Rows are points. Each copy is the shape, with its points in the same order, turned, moved and blurred by noise. Some copies are also mirrored. Which?

Shape (8 x 3)
[-11 12 -20]
[-19 0 39]
[19 -2 -27]
[-4 20 -40]
[-41 8 -47]
[-21 -82 39]
[-25 16 -41]
[7 -21 -10]
Copy 1 (8 x 3)
[-15 4 -23]
[41 -14 3]
[-34 -12 3]
[-31 6 -23]
[-32 -4 -58]
[43 -92 4]
[-31 -2 -39]
[-10 -32 2]
Copy 1 is: mirrored
Copy 2 (8 x 3)
[2 40 -20]
[-18 27 37]
[16 4 -29]
[17 38 -38]
[-17 58 -46]
[-79 -26 24]
[4 49 -44]
[-5 -3 -13]
Copy 2 is: only turned
Copy 3 (8 x 3)
[-8 -4 -23]
[15 51 -5]
[5 -26 -1]
[-19 -21 -25]
[-8 -14 -61]
[95 39 -10]
[-17 -14 -47]
[28 -8 -7]
Copy 3 is: mirrored
Copy 4 (8 x 3)
[-9 28 -21]
[-29 -29 -13]
[15 31 0]
[2 48 -28]
[-41 58 -24]
[-48 -30 62]
[-23 47 -29]
[-2 20 14]
Copy 4 is: mirrored

Shape (7 x 3)
[-45 -33 15]
[-30 -2 41]
[-66 -31 39]
[-26 19 -60]
[23 -14 -24]
[39 -12 -43]
[13 -33 2]
Copy 1 (7 x 3)
[0 24 43]
[3 57 7]
[-4 58 49]
[-56 -18 -12]
[10 -25 -8]
[8 -50 -24]
[25 -18 24]
Copy 1 is: only turned
Copy 2 (7 x 3)
[29 -43 14]
[21 -2 25]
[49 -34 39]
[39 -15 -79]
[-26 -27 -49]
[-34 -29 -67]
[-17 -37 -14]
Copy 2 is: mirrored
Copy 3 (7 x 3)
[-42 -20 -10]
[-54 21 -12]
[-70 -19 -22]
[45 2 -38]
[23 13 24]
[48 15 34]
[-6 4 36]
Copy 3 is: only turned
Copy 4 (7 x 3)
[-69 -23 2]
[-31 -38 0]
[-68 -50 -12]
[-29 57 -42]
[-23 39 17]
[-19 56 39]
[-31 5 34]
Copy 4 is: mirrored

Shape (8 x 4)
[-24 -6 -48 15]
[-35 -29 -55 -26]
[95 14 -5 -32]
[46 -17 -20 -31]
[14 -10 71 -22]
[-31 -18 -25 -33]
[28 -26 -24 -53]
[-5 -45 8 -2]
Copy 1 (8 x 4)
[-27 -45 33 10]
[-4 -47 56 -24]
[67 -29 -58 26]
[48 -26 -8 8]
[14 55 -28 -22]
[1 -26 33 -41]
[55 -31 12 -14]
[14 21 35 -2]
Copy 1 is: only turned
Copy 2 (8 x 4)
[-14 51 -18 8]
[-20 40 -65 15]
[-11 -62 12 -83]
[-21 -28 -28 -39]
[15 -65 34 35]
[5 11 -37 16]
[-7 -27 -50 -25]
[-32 -10 -1 35]
Copy 2 is: mirrored
Copy 3 (8 x 4)
[14 31 -3 39]
[-33 33 -14 45]
[22 -60 -73 -32]
[-7 -34 -45 4]
[-18 -41 26 -59]
[-36 25 -5 16]
[-38 -22 -47 5]
[-19 -24 23 15]
Copy 3 is: only turned

Shape (11 x 6)
[-32 3 26 -16 0 20]
[80 -37 -48 -19 36 24]
[-13 -11 6 -4 -16 -2]
[-16 43 12 -23 12 23]
[-24 -34 -38 -54 -39 7]
[8 -39 12 14 24 -23]
[18 -34 -17 5 3 21]
[16 6 9 46 5 -42]
[41 -26 -15 0 -56 -25]
[12 26 -54 17 37 -15]
[17 -26 12 21 -41 2]
Copy 1 (11 x 6)
[2 -34 -27 -30 16 -1]
[23 -43 71 72 21 28]
[6 -15 -29 3 -3 14]
[19 -40 -3 -31 16 -30]
[54 -49 -39 29 -38 31]
[-35 -28 -6 32 12 31]
[10 -20 4 33 19 34]
[-45 10 -14 41 16 -18]
[16 27 -6 53 -37 20]
[2 -42 -1 68 40 -45]
[10 27 -19 21 -8 29]
Copy 1 is: only turned
Copy 2 (11 x 6)
[-37 11 -10 -15 1 2]
[95 56 32 11 2 14]
[-17 5 5 -3 -15 -25]
[-30 26 -20 5 -19 29]
[-15 75 7 -23 -20 -57]
[20 -5 15 21 32 -19]
[35 16 9 -16 -5 -14]
[14 -40 1 46 -15 -20]
[26 14 53 13 -44 -46]
[43 25 -45 41 -14 0]
[6 -18 37 -11 -29 -25]
Copy 2 is: only turned

Shape (13 x 8)
[28 47 -22 -13 57 -2 54 -42]
[-59 -47 3 -67 -2 -3 -33 18]
[32 29 -4 -21 12 -29 27 11]
[-28 4 40 -29 -8 9 33 -2]
[-60 28 38 -31 -8 -24 -16 59]
[37 -30 -40 13 35 -71 12 65]
[-39 -41 6 15 65 -12 9 21]
[9 -1 14 -4 49 -60 22 -37]
[-59 -1 46 10 17 -1 -6 -13]
[4 -14 43 8 -5 5 -47 -40]
[34 58 31 33 -3 -59 16 54]
[11 35 -23 -49 34 13 -47 51]
[-12 35 -36 15 -14 10 -40 17]
Copy 1 (13 x 8)
[-25 -28 -27 47 -58 10 -43 -41]
[14 -2 50 64 41 -17 75 -6]
[2 -8 -30 8 -27 -21 6 -38]
[37 21 11 44 12 12 -4 -13]
[9 76 2 36 28 -17 58 0]
[-31 -25 -40 -30 -30 11 92 -46]
[-29 -8 -7 45 18 60 52 -19]
[0 -36 -51 55 -35 16 20 2]
[3 25 -4 54 35 35 4 26]
[4 -29 -14 26 56 -18 -12 39]
[-11 49 -77 -36 -20 -15 14 -16]
[-60 16 4 33 28 -62 29 -58]
[-59 14 24 -9 8 -30 2 8]
Copy 1 is: only turned
Copy 2 (13 x 8)
[17 -17 47 -67 -25 9 75 -28]
[12 75 -12 27 42 10 40 60]
[-24 -1 41 -14 9 15 60 -35]
[14 -7 -10 -2 19 55 28 20]
[-4 24 51 53 24 41 12 51]
[-34 59 32 42 -25 -13 49 -77]
[40 78 4 5 -38 28 16 -14]
[47 14 35 -23 18 20 36 -63]
[58 15 15 11 -5 36 -12 24]
[35 22 -4 -27 36 -7 -34 -11]
[-27 -29 80 37 -10 25 -1 -60]
[-49 52 63 -19 -3 -35 23 27]
[-4 0 34 16 -17 -62 2 27]
Copy 2 is: mirrored
